Every row gives one point. Each copy is the shape, with its points in the same order, turned, moved and blurred by noise. Some copies are also mirrored. Which?

Shape (5 x 2):
[[-42   6]
 [ 22  20]
 [  1  40]
 [ 24  16]
 [-12 -34]]
Copy 1 (5 x 2):
[[-28 -41]
 [ 37 -16]
 [ 30 -39]
 [ 34  -3]
 [-25  11]]
Copy 1 is: mirrored
Copy 2 (5 x 2):
[[-31 -32]
 [ 27 -10]
 [ 31 -41]
 [ 39  -6]
 [-30  16]]
Copy 2 is: mirrored
Copy 3 (5 x 2):
[[  8 -47]
 [ 14  19]
 [ 39   3]
 [  2  20]
 [-32 -26]]
Copy 3 is: mirrored
Copy 4 (5 x 2):
[[-49  12]
 [ 18   7]
 [  1  30]
 [ 15   4]
 [-29 -41]]
Copy 4 is: only turned

Shape (9 x 4):
[[-50 -23   8 -12]
 [ 60 -11 -28   7]
 [-19  15  11 -11]
 [ 53   3  -9  30]
 [-23 -27  35 -22]
 [-22   9  23  10]
 [ 60  25 -15  -5]
 [ -8 -43   2  -7]
 [-32 -26  -7  -9]]
Copy 1 (9 x 4):
[[ 26 -42  32   5]
 [ 27  56 -35 -15]
 [-11 -12  10  10]
 [ 16  35 -53  -2]
 [ 28 -22  23  41]
 [ -6 -31  -6  17]
 [-10  58 -28  -6]
 [ 49 -11  11  14]
 [ 31 -28  19  -2]]
Copy 1 is: only turned
Copy 2 (9 x 4):
[[ 19  38  34  -9]
 [ 12 -63 -29  -6]
 [ -1  27  -8   0]
 [-10 -52 -25  15]
 [ 39  27  14  22]
 [ -7  25   5  14]
 [ -1 -36 -56  -7]
 [ 35  -5  25   5]
 [ 25  18  30 -17]]
Copy 2 is: only turned
Copy 3 (9 x 4):
[[-30  -4  25 -28]
 [ 73 -15 -21   2]
 [-13 -17  -5   8]
 [ 63  -4 -12  23]
 [-14 -36  35 -17]
 [-16  -6  15  13]
 [ 48 -26 -51  20]
 [ 13 -14  30 -31]
 [-15  -6  16 -32]]
Copy 3 is: mirrored

Shape (11 x 8):
[[ 47 -11 -44   8 -16  22  -7   7]
 [  8   9   2   0 -34 -49   5  -4]
 [-15 -41 -14  -5  39 -44  16  61]
 [ -3   7  17  55 -21  -2  27   2]
 [-45   0  25  20  -7 -18 -43 -26]
 [ 20   6 -10   8  52  10  17 -18]
 [-12   9 -37   7  34  37  41   4]
 [-16  45 -13  -9  11  15 -15 -17]
 [ 32  -4 -15  78  42  -3  -5  19]
 [ 31 -14   7  56   9  25  14   6]
 [ -2  12  29 -28 -44 -23 -23  23]]
Copy 1 (11 x 8):
[[ 11   1 -27 -22  21 -38 -61  -2]
 [ 14 -35  -4 -15  16 -10  10 -46]
 [ 18  69  13 -45  31  12  19 -35]
 [ 33 -15 -45  18  14  22   6  -8]
 [-25 -24 -24 -22 -39  17  37  -5]
 [  6  11  19   2  25  -6 -12  41]
 [ 49  35  12   7  -6  -9 -23  35]
 [ -1  -8  13  15 -33 -32   0  12]
 [  2  33 -54   1  54 -14  11  34]
 [ 11  10 -47  10  34  16 -26  21]
 [-21 -17  -3  -2 -16  -2  -9 -73]]
Copy 1 is: mirrored
Copy 2 (11 x 8):
[[-17 -15  37 -20  54 -45   9  16]
 [-10  17   7  40  -3 -35  20  -9]
 [-52 -11  24  33  22  57  22  -3]
 [ 26 -10  16   1 -14 -12 -29  -7]
 [ -1  32 -43 -22 -22  -6  11  -3]
 [  2 -17  46 -40   0   4  45 -23]
 [-14 -36  60 -48 -14   3  13  21]
 [ 12  14  25 -32 -10 -15  44  32]
 [ 16  15  41 -41  38  18 -24 -40]
 [ 30 -29  21 -27  28  -2 -35 -24]
 [ 13  10 -29  43  21 -22  35  38]]
Copy 2 is: mirrored

Shape (16 x 11):
[[ 10 -24 -14   2  44 -14 -14 -18 -40  23 -16]
 [-32  15  -2  -1  35  33 -27  31 -55 -23  14]
 [ 18 -32  44 -12 -26  25  37   7  19  -8 -34]
 [  9  16 -16   2 -33  52  14   1  15 -17 -39]
 [ -2 -25 -13  22  37  33 -44 -11  29   3 -27]
 [  0 -24  11 -34  43  -4  30   5  19  30 -41]
 [ 16 -40 -22   2  19  35  -9  20 -13  -7 -14]
 [  3  23  -5  19  22  46  -6  43  22  15  37]
 [ 23 -24   0  -1  35  32 -26  -3   3  39  35]
 [  9   6  21 -52 -37 -21 -27   1  24  34  -3]
 [ 38  24  20 -43 -12  -1 -27 -18 -34  13  26]
 [ 14 -46   5 -45  -3 -25  11 -26   0  19  16]
 [ -9  13 -10 -48 -17  -6  17  -2  26 -25  42]
 [ 29  -5  -8  31 -35  33  18  27 -50 -24  23]
 [ 47  16  48 -13  13 -18 -14  33 -43  -9 -18]
 [-24 -38  50  11  16 -12 -35 -19  25  16  40]]
Copy 1 (16 x 11):
[[ 47 -38 -24  -4 -15  21  32  -9  -9  27  -8]
 [  3   3  23 -13  -7 -27  41  18 -47  42  12]
 [  6   0  22  25  66  22  10 -11  29 -18 -43]
 [  1  13  22   4  27  19  23  30 -18 -55 -36]
 [ 13 -25 -24 -20   8  -6  63 -34 -27 -35 -19]
 [ 27 -10 -42  49  33  18  29 -23  -8  13 -46]
 [ 41 -15  12 -17  14 -12  45   0 -13   0 -44]
 [ -3  31 -33 -48  46 -22  31  19 -34   6 -18]
 [ 27  -7 -30 -55  30  13  28 -28 -30  25 -25]
 [-10   8 -20   2   6  23 -53 -39  -6  -6 -39]
 [ 29   7  10 -25   9  34 -48 -15 -31  21   7]
 [ 42  14 -10  -1   5  42  -7 -47  20  27 -44]
 [ 18  83   0   0   5  11  -8 -18  -4   5 -25]
 [ 28   8  45 -46  25   0  13  55  18   8 -14]
 [ 35 -32   7  13  36 -17 -37   8  -4  22  22]
 [-16   5 -24 -37  20   9  28 -73  24  27   5]]
Copy 1 is: only turned
Copy 2 (16 x 11):
[[-15 -30  29  31 -14  27   4  31  53 -21  11]
 [-31 -20  24 -48 -21  35 -46   1  21  -6   7]
 [-34  32   7  -1  13 -34  37  24   4   6 -45]
 [ 20  35   0 -18  11 -22 -11  29 -16  19 -30]
 [ -7  38  39  36  -4  23 -11  16  17  24  26]
 [-22  10  14   3  12  10  70  46  38  -2  11]
 [-28  30   3  14   4  26 -22  30  31  -7 -11]
 [-20  30 -30  -9 -61  10 -10   5  -9   3  25]
 [-35  -2  -2  46 -44  36  -1  16  -4  -7  12]
 [-36 -27   2  17  17 -56  26  41 -22  -2  36]
 [-22 -53  14  10 -16 -19   1  18 -34 -45   7]
 [-44 -42 -14  42  28  -6  36  12  14  -8  -3]
 [-27 -21 -45 -14  30 -17  19 -21 -14   3  14]
 [-21   5 -24 -15 -27 -17 -52   0  17 -22 -58]
 [-41 -12  37 -21 -25 -31  10  25  23 -70  -1]
 [-74 -12  26  47 -20 -10  20 -29   8  26  29]]
Copy 2 is: mirrored
Copy 3 (16 x 11):
[[-28 -20 -22 -12  -1  35   6  -6  30 -23 -19]
 [-71 -37  44  19   4  -1 -16  17  -4 -34  -4]
 [ 42   0  32 -33 -40  31  -5   8 -44 -26  28]
 [ 27 -17  49  37 -51  35 -12  13 -30  -1   3]
 [ 23 -39  15  17 -15  19 -10  41  50 -30   1]
 [ 17  11   5 -49 -11  37 -46   3  17  -1   2]
 [ -2 -55  17   3  -3  47 -14   8   1 -26  14]
 [-10 -24  73  13  30  21   8  42   5  16  18]
 [ -2 -23   1  -2  45  38  14  48  13 -11   6]
 [ 53   7   6  -9  27 -19  -7  -3 -36   0 -36]
 [ -5  24   0  24  40  15  18  -5 -44 -28 -27]
 [ 20  -1 -43 -24  18  12  -4 -11 -23  -5  16]
 [  8  10  12  26  18 -21 -20 -11 -38  22  40]
 [-29 -46  45  20 -14  42  46 -11 -53 -13  22]
 [-12  10  49 -21  18  25  15 -36 -19 -62 -25]
 [ 14 -11  -8 -30  23 -41  30  44  16 -28  24]]
Copy 3 is: mirrored

Shape (17 x 12):
[[-36 -12 -19  -4  39  33   2 -46  45  10   4  32]
 [ 44   3 -39  37 -14  17 -11  32  -7  12  -2 -27]
 [ 21  70 -10  -6 -43 -53   6  14  11  64 -28  28]
 [ 26  34 -18   9 -15  12 -15  55  -9  11 -37 -35]
 [ -3 -32  -2   3  49 -11  -8  -2 -20  51  52  64]
 [  5  11  12 -17  -2  10  10  -1  -6   9  21 -12]
 [-15  13  -8   1 -12   7 -35 -48  -9 -44 -10 -28]
 [-16  12  -7  21  10 -32 -15   7 -45 -37 -39   5]
 [-45   9 -17 -12  50 -40  -5 -45  -6  20 -21 -18]
 [-44  26 -56   4  43   6 -26  31 -20  41  -1  70]
 [ -8   8 -22  19  21 -16  -1  41   4 -32  15  16]
 [ -5 -34  13  21   4   3 -19  30  29  16 -22  -2]
 [-11  -8 -44 -11 -42  10 -11  27  18 -46  21   5]
 [ -1  76 -14   9  12   2  27  10  12  23 -25  -3]
 [-12  17 -19 -20  35 -11   3  20  17 -13  14  39]
 [-45  15  19   9  13 -22 -23 -30  28 -29  16 -24]
 [-42 -19 -20  39  21  10   3  15 -26  18 -22  -9]]
Copy 1 (17 x 12):
[[-29  11  35  15   8 -31 -47 -13   2  10 -50  48]
 [-43  13 -29 -21  24   9  41 -15   4  -7 -10 -31]
 [ 28  -4 -10 -20   7 -21  38  -5 -75 -80 -13   4]
 [-18  -2 -34 -14  21 -19  29 -39 -11 -25  19 -51]
 [  9 -60 -10  24  51  -4  13  32  -1  12 -80  42]
 [  3 -29  -4  -7  -5   4  20 -39  11  -1 -24  23]
 [-21 -17  -2   1 -36  11 -32 -15  33 -15  31  19]
 [ 19 -18  -6  34  -5   0 -14  17  15 -18  24 -33]
 [-19 -56  34  35 -20 -29 -32  -2 -41  -3  -1   8]
 [-13 -23 -27  66  63 -39 -16   9 -14 -52 -59   2]
 [ -3  11 -12  53  26 -16  25  -2  16   6   5  12]
 [  0   9 -29 -17  28 -23 -16  -8 -21  30   1   2]
 [-12  40 -29  28  25  39   8 -32  14 -10  18  34]
 [  7   2  13  10 -16 -45  31 -42 -17 -44 -19 -23]
 [  8  -2  14  48  36 -23  17 -17  -1 -13 -16  31]
 [ -7 -11  -5  19 -43 -32 -15 -12  -1  14  23  46]
 [-17 -10 -32  30   6 -12 -32  -2 -11  16 -28 -40]]
Copy 1 is: only turned
Copy 2 (17 x 12):
[[ 30  27  -5  68 -18  54 -15  18 -42  14 -16  13]
 [-26  20  13  -4  -9 -40  -2 -33  -4  -6  28 -16]
 [-30  72   8 -45 -56   9  25  44  33  14  25  47]
 [-17  30  23 -36  -7 -27  35 -24  18  26   9 -16]
 [-64  -1 -26  49 -10  38 -48  35   4 -13 -28  27]
 [-17   2 -19   1  -3  24  27 -10  -9 -11  -4   9]
 [ 35  16 -12  47  23  -2  56   8   3 -19  39  -6]
 [  3  15  44  22  31 -14  35  52  30 -23   5  -8]
 [ -4  54   0  61   4   9  47  48 -18  -1 -38  27]
 [-56  20  57  59 -23  39 -23  31  22  49  -7  22]
 [  2 -26  39  14 -11  -3   2  12   7 -13 -12  20]
 [ 14  26  -6  12 -23  -1 -17  -9  25  -5 -37 -22]
 [ 12 -34  25  25 -51   3  24 -15   7 -24  30 -16]
 [ -8  45  32 -29  -4  21  29  15 -18  27  11  38]
 [ -1 -24  14  23 -25  26   1  38  -6  16 -10  28]
 [ 50   3 -15  51   6  16  47   2  12 -16 -18  38]
 [-17  37  44  44   9   8  -2  -9   6 -20 -38 -11]]
Copy 2 is: only turned
